Every row gives one point. To make a cloud, some directions were put in groups of two or more. Within a group, all points are equally far from the middle, so they leave a hole (a ring in 2 directions, a hollow ball in 3). The other directions are filled evenly. Then the cloud was stretched, turned, moved and blurred a little. Count the holes, and give their numbers of directions, smallest first.

Cloud (20 x 3):
.00  -.21  .63
.08  -.23  -.10
-.72  -.11  -.15
.29  -.58  -.42
-.02  -.93  -.33
-.25  -.56  .75
-.17  -.11  .36
.38  -.13  -.14
.40  -.10  .16
-.39  -.05  -.29
-.47  .51  .28
.40  -.11  .76
-.05  -.40  .60
.42  -.01  .31
-.94  .04  .33
.15  -.51  .24
-.17  -.55  .65
-.71  -.05  -.47
.18  .31  -.16
.60  .07  .14
Holes: 0

Cloud:
-.01  .28  -.62  .59
-.19  -.34  -.77  -.10
.42  -.23  -.48  .52
-.16  .79  -.11  -.32
.43  -.30  -.41  .47
.25  .79  .21  -.28
.24  .54  .53  .26
-.02  -.62  .43  .34
-.37  -.66  -.36  .28
-.54  .50  -.22  .23
.04  .82  .12  -.36
-.15  -.34  .79  .32
-.67  -.53  .03  .34
.54  -.21  -.33  .41
-.07  .33  .02  .74
-.48  -.51  -.40  -.09
.30  .76  -.05  -.37
-.24  .37  -.30  .64
-.77  -.38  -.01  .07
-.77  -.38  .01  .07
-.21  .13  .84  -.36
-.69  .28  -.01  .38
.18  .44  -.65  -.45
-.07  -.69  .16  .43
-.45  -.67  -.02  .43
-.16  -.25  .16  -.65
.07  -.33  .64  -.30
-.81  -.31  .07  .14
Holes: 2 (2, 2)

Cloud, 52 rows:
-.34  -.48  -.24  -.20  -.16  -.46
-.50  -.36  -.34  -.71  -.21  -.16
-.60  -.03  .49  .40  -.40  -.17
-.04  -.37  .46  .35  -.02  -.35
.28  .48  .37  .10  -.83  -.23
-.44  -.08  .20  -.60  .03  -.63
-.32  .48  .69  -.15  .29  .32
-.36  .62  .51  .05  .22  .52
-.72  .64  .14  -.33  -.35  -.30
-.19  .29  .72  .46  .20  .03
-.94  .38  .16  -.30  -.33  .41
.09  .31  -.43  .53  -.66  -.16
-.54  .40  .39  -.43  -.04  -.55
.58  .64  .20  -.56  -.04  -.30
-.42  .67  -.09  -.28  -.12  -.64
-.67  -.24  -.51  -.36  .20  .19
-.48  .11  .52  .53  -.25  -.29
.02  .03  -.03  -.03  -.69  .69
.36  .35  .51  -.24  -.72  -.27
.01  .35  -.26  .46  -.81  .13
-.78  -.08  .40  -.23  -.59  .22
-.34  .48  -.65  .41  -.25  -.34
.54  .56  .31  .57  -.33  -.23
.39  .44  .08  -.70  -.11  .46
-.49  .40  -.13  -.50  .58  .27
.24  -.26  -.30  -.60  .38  .21
-.07  -.38  .31  .31  .08  -.45
.16  -.10  .35  -.85  .35  -.07
-.13  -.32  .63  .25  -.31  -.26
.28  .48  .40  -.25  -.79  -.28
-.29  -.22  .34  .02  -.02  .78
-.45  -.46  -.50  -.15  .03  .25
.31  .77  .48  .01  -.55  -.30
-.56  .35  .13  -.41  .04  -.64
-.42  .67  .41  -.14  .22  .55
.73  -.01  .23  .34  -.08  -.08
-.51  -.16  .23  -.59  -.53  .58
-.28  -.47  -.56  -.39  -.10  .15
.15  .71  .35  .72  .14  .03
.28  -.13  .05  .32  -.70  -.26
-.12  .08  -.11  -.83  -.58  .44
-.45  .14  .82  -.27  -.21  -.29
.11  -.30  -.40  .09  -.18  .54
.06  -.35  .22  .13  .39  -.42
-.57  .59  -.70  -.15  -.10  -.17
-.04  .82  -.08  -.22  -.38  .66
.14  .68  -.31  .07  .60  -.15
-.09  -.06  .30  -.87  .37  .28
-.07  -.05  .37  -.81  .08  .56
.45  .60  .31  .60  -.37  -.28
-.46  .22  -.29  .51  .39  .47
-.46  .23  .70  .36  -.25  -.25
Holes: 3 (2, 2, 2)

Cloud, 83 rows:
.16  -.47  -.34  -.01  .30  .06  -.08  .53
-.50  -.18  -.33  .34  -.18  -.30  .49  .40
.12  -.25  -.27  -.34  .05  -.30  .46  -.05
-.41  .38  -.18  .94  .14  .07  -.02  .02
.20  .26  .53  .47  -.13  .10  .10  -.16
-.07  -.10  -.24  -.17  .56  -.12  .39  -.25
-.70  -.16  -.04  .23  -.43  -.39  -.24  .05
-.54  -.25  .14  -.20  -.05  -.05  -.30  -.33
-.59  .56  .05  .22  .33  .19  -.27  .02
-.14  -.54  .30  .03  -.41  -.08  -.08  .35
-.03  .06  -.32  .42  .09  -.09  .32  .73
-.15  .37  .20  .35  -.52  -.34  .44  .04
-.56  .39  -.07  -.21  -.50  -.12  .00  .28
-.49  -.27  -.02  .05  .28  -.40  -.04  .08
.32  -.21  -.44  .18  -.18  -.36  -.12  -.18
.13  -.21  -.53  .47  .06  .28  -.03  .42
-.06  -.40  .35  .48  .08  .48  -.08  .07
-.47  -.15  -.36  -.10  .47  .13  -.24  .52
-.45  -.07  .18  -.10  -.68  -.28  .03  -.14
-.29  .22  -.31  -.46  .40  .12  .62  .15
-.06  -.18  .18  .53  -.02  .04  .61  .33
-.34  -.36  -.06  -.09  .11  .07  -.34  -.42
-.22  .20  .37  .38  .07  .20  -.08  -.58
-.06  .31  -.26  .30  -.50  .31  .27  .36
-.61  .35  .28  .20  -.31  .31  .18  .20
-.06  -.35  -.20  .18  -.16  .69  -.02  -.20
-.49  .36  .14  .13  .06  .59  -.14  .40
-.20  -.26  -.22  .00  -.06  .76  -.13  .23
-.38  .11  .50  -.41  .26  -.08  -.36  .04
-.39  .12  .26  -.12  -.58  -.18  .40  -.41
.19  .28  -.27  -.25  .14  -.09  .39  .79
-.37  .17  .06  -.11  .00  -.54  -.37  .46
.04  .25  -.48  -.51  -.28  -.34  .07  -.02
-.16  -.10  .16  -.37  -.52  -.24  -.25  -.03
.05  .31  .23  .47  .33  -.39  -.25  .47
-.23  .14  .13  .40  .32  -.36  .45  -.33
-.14  .14  .22  -.39  .01  .23  -.05  -.57
-.79  .07  .00  .15  .40  .16  -.29  .19
.39  .48  -.04  .38  -.31  -.19  .27  -.17
-.20  .34  .18  -.33  -.15  -.53  .26  -.21
.21  -.18  -.37  .42  -.58  .02  -.29  -.25
.04  .50  -.35  .48  .21  -.14  .25  .40
-.01  -.34  .15  .57  .16  .20  .04  .75
.12  -.01  .48  .25  -.18  .34  .22  -.34
-.38  .13  .15  .12  .26  .10  .84  -.21
.28  -.14  .27  -.05  .17  .06  .70  .20
-.62  .41  -.34  -.25  -.29  -.03  -.31  -.02
.15  .27  -.26  -.16  .18  .35  .69  -.11
.32  .12  .01  .53  .01  .14  -.31  -.43
-.02  -.05  .10  .23  .27  -.30  .59  -.17
.49  .48  -.34  .00  .09  -.21  .27  .05
.05  .11  -.31  -.07  -.15  -.17  -.37  .91
.20  -.04  -.16  .24  .36  .76  -.09  .17
.07  -.15  -.47  .22  .24  -.03  .15  .67
.50  .02  .52  -.14  -.09  .15  .42  .03
-.16  .58  .54  -.01  .54  -.10  -.03  .26
.27  .43  -.10  -.09  -.36  .36  .27  .25
-.33  .23  .02  .57  -.03  -.04  -.50  -.48
.23  -.03  -.42  -.32  -.25  -.01  .57  .14
-.14  .37  -.40  .18  .10  -.40  .21  .58
-.34  .16  .24  .54  .26  -.01  -.19  -.45
.28  .14  -.51  .63  -.34  .10  -.18  -.02
.20  -.12  .10  -.83  .24  .08  .40  .33
-.17  .34  .03  .25  .30  -.53  -.14  .47
.14  .43  -.06  -.25  .11  .50  -.13  -.29
-.37  .41  .44  .01  .42  -.06  -.15  -.17
.33  .24  -.34  .34  .17  -.29  -.21  -.38
-.23  .13  .53  .09  .43  .08  -.48  .01
-.44  .06  .33  -.48  .01  -.08  .11  -.35
.52  -.03  -.20  -.06  .05  .17  .51  .51
.01  -.15  .34  .15  -.11  .52  .22  -.38
-.02  .31  -.11  -.12  .23  -.37  -.55  -.14
-.19  -.04  -.45  .06  -.47  .34  -.07  .48
.23  .37  -.49  .28  .39  .00  -.32  .19
.28  .17  -.23  .21  -.11  .45  .49  .40
-.20  -.02  .06  -.59  .49  .64  .07  .20
-.06  -.26  .14  .23  .29  -.43  -.05  .19
.04  -.16  -.13  -.02  -.08  -.47  -.42  -.12
.05  -.11  -.49  .43  -.38  .51  .37  -.01
-.26  -.45  .07  -.35  .08  .58  -.18  .13
-.26  -.06  .25  .90  -.13  .10  .25  -.23
.26  -.38  -.43  .04  -.50  .02  -.04  .04
.13  .09  -.34  .45  .20  .60  .31  -.07
Holes: 2 (3, 4)

Cloud (100 x 9):
.02  -.02  -.22  -.24  -.16  -.11  .25  -.28  -.04
.24  -.29  .00  .05  -.15  -.60  .43  .60  .11
.18  .22  -.12  .08  .22  .11  .27  .58  -.05
-.04  -.11  .16  -.01  -.49  .24  -.21  .17  .13
.33  -.29  .06  -.06  -.11  -.16  .50  .20  .05
.08  .35  .04  -.21  .04  .02  -.30  .09  -.41
.13  .22  .12  -.37  .05  .08  -.17  -.20  -.57
-.03  .24  .42  .20  .05  .33  -.25  .34  .58
.28  .23  -.25  -.02  .30  .24  .28  .80  .30
.15  .10  -.13  -.15  .20  -.08  .10  .22  -.60
.35  .18  -.05  .34  -.24  -.04  -.06  .14  .10
.42  -.09  -.44  .01  -.14  -.06  -.19  .72  -.33
.00  .11  .32  -.17  -.12  .32  .53  .20  -.04
.44  -.60  .22  -.04  -.39  .35  .08  .70  -.18
.17  -.28  .13  -.10  -.47  .44  -.22  .31  -.06
.05  .06  .14  -.28  -.62  .59  -.14  .24  .38
-.11  -.09  -.36  -.25  .51  .34  -.02  .34  .03
-.19  -.05  -.40  -.25  .13  .05  .08  .27  .16
-.17  .27  .03  -.36  -.37  -.09  -.08  -.13  -.05
.59  .27  .24  .39  -.26  -.23  -.07  -.10  .34
.20  -.26  .28  .14  .04  .40  .71  .93  .10
.27  -.11  .63  -.30  .19  .07  -.02  -.10  .04
.64  -.11  -.14  .03  .26  .29  .11  .09  -.21
.19  -.05  -.31  .44  -.23  .29  -.35  .44  -.50
-.21  .58  -.40  .20  .08  .19  -.04  .15  -.37
.47  -.03  -.16  -.22  -.20  -.14  -.51  .10  .16
.16  -.18  .22  -.20  -.15  -.49  -.09  .60  -.55
.24  .60  -.22  .07  -.23  .39  -.07  .07  .24
-.12  .67  -.35  .23  -.44  .06  -.14  -.16  -.11
.24  -.70  .15  .07  -.04  .18  .21  .63  -.12
.50  .18  .07  .48  -.17  .02  .06  -.28  .17
-.11  .27  .24  .22  -.24  .49  -.14  -.11  -.43
.26  .37  -.02  .03  .40  -.38  -.14  .13  .03
.16  -.19  -.12  .10  -.08  -.04  -.12  .76  -.16
.09  .17  -.25  .36  -.01  -.22  -.03  .44  -.53
.38  .49  -.25  .62  .11  -.08  -.31  -.31  -.27
.46  .24  -.04  .32  -.41  -.13  -.18  .33  -.34
.42  -.23  -.46  .23  -.12  -.20  .10  .30  .22
.08  .56  .46  .06  -.24  -.18  .16  .19  -.18
-.05  .01  .13  .02  -.26  .45  -.15  .13  -.45
.15  .29  .17  .38  .03  .15  -.40  .26  -.13
.50  .13  -.06  .45  .09  -.03  .24  .01  .40
.15  .06  .07  .13  .47  -.45  -.03  .17  -.04
-.08  .06  .28  -.17  .43  .06  .37  .57  -.14
.05  -.64  .09  -.01  -.04  -.27  -.12  .28  -.55
.50  -.02  -.35  .12  .03  -.25  .14  -.33  -.28
.49  -.47  .26  -.52  -.09  .30  .26  .18  .17
.82  -.16  .35  -.02  -.19  .39  .23  .11  .20
.21  -.12  -.01  -.56  .07  .44  -.17  .19  -.40
-.42  .20  -.42  .02  .39  -.14  .04  .52  -.59
.29  .29  -.22  -.05  .00  .51  -.14  -.22  -.19
.17  .30  .16  .19  -.02  .55  .17  -.01  .16
.15  -.06  -.09  .90  -.39  -.04  -.08  -.19  -.20
-.13  -.21  .04  .06  -.54  -.13  .01  .09  .25
-.13  .58  .07  .12  -.42  .08  -.11  .22  -.02
-.02  -.17  -.19  .08  .58  -.32  -.32  .29  -.70
.43  -.49  .48  -.09  .08  .19  -.03  .49  -.07
.09  .02  -.07  .31  -.33  .35  -.39  .12  -.05
.14  .12  .03  .08  -.64  .58  -.06  .50  -.19
.44  -.15  .00  .17  .24  .54  -.06  -.02  .09
.39  -.12  -.04  .11  .13  -.32  -.33  -.01  .58
.37  -.13  .68  -.34  .19  .55  .11  .32  .05
-.17  -.14  -.39  .04  .06  .04  .25  .20  .25
-.05  .01  -.19  .24  .43  -.45  -.19  .15  .43
.38  -.37  .29  .16  -.04  .43  .00  .61  -.20
.27  -.60  -.13  .47  -.06  .17  .00  .39  -.42
.48  .28  -.15  -.09  -.12  .23  .14  .65  -.17
-.02  .09  -.30  .40  .33  -.09  .05  -.02  -.34
.35  .58  .01  .04  -.29  .49  .20  .56  .29
.50  -.25  .02  -.12  -.03  .43  .25  -.02  -.35
.12  -.15  -.32  .30  .28  .22  -.45  .12  -.33
-.20  .17  -.38  -.08  .16  .04  -.09  .12  .30
-.14  .10  -.42  .47  .12  -.40  -.06  .30  -.24
.00  .40  -.05  .34  -.15  .00  -.54  -.31  -.35
.26  -.38  -.07  -.05  -.04  -.44  .20  .27  -.70
.34  .10  .46  .22  .08  -.07  .24  -.12  -.25
.11  -.65  .12  -.03  -.01  -.27  -.14  .38  -.68
-.21  -.32  -.11  .41  -.04  .27  -.38  .41  -.13
-.21  -.08  .14  -.46  -.03  -.28  .18  .45  -.62
.01  .27  .01  .21  -.20  -.18  -.21  .17  -.60
-.15  .22  -.02  .32  .02  .18  -.26  .22  .04
.42  -.43  -.36  .29  -.23  -.37  -.20  -.01  -.01
-.45  -.23  .03  -.53  .02  -.22  .17  .53  -.56
.11  .50  -.18  -.40  -.06  -.15  -.09  -.10  -.02
-.10  .39  -.26  -.19  .43  -.04  -.10  .29  -.30
-.27  .09  -.34  .27  .06  .26  .15  .49  -.23
.33  -.22  -.21  .26  -.36  .03  .44  .60  .42
.04  -.17  -.10  -.27  .27  -.40  .14  .58  .35
.15  .60  -.34  -.09  -.08  -.45  -.28  .05  -.01
-.05  .71  -.32  .34  -.19  .21  -.02  -.21  .07
.31  .66  .02  .30  .02  .09  -.38  .29  .02
-.18  -.10  -.37  -.10  .40  -.09  .34  .37  -.27
.43  .16  -.39  -.16  .12  -.37  .00  .64  -.03
.11  .15  -.26  .08  -.35  .06  .05  .59  .01
.19  -.14  .22  .22  -.01  .24  -.01  .94  .00
-.17  .29  -.73  .04  -.21  .26  -.14  .53  -.01
-.29  .38  .01  -.03  .20  .36  .06  .02  -.54
.07  .11  -.35  -.06  -.21  .18  -.14  .09  -.14
.13  .22  -.05  .21  .31  -.22  -.19  .60  .03
.06  .10  .29  -.04  .49  -.02  .30  .64  -.20
Holes: 0
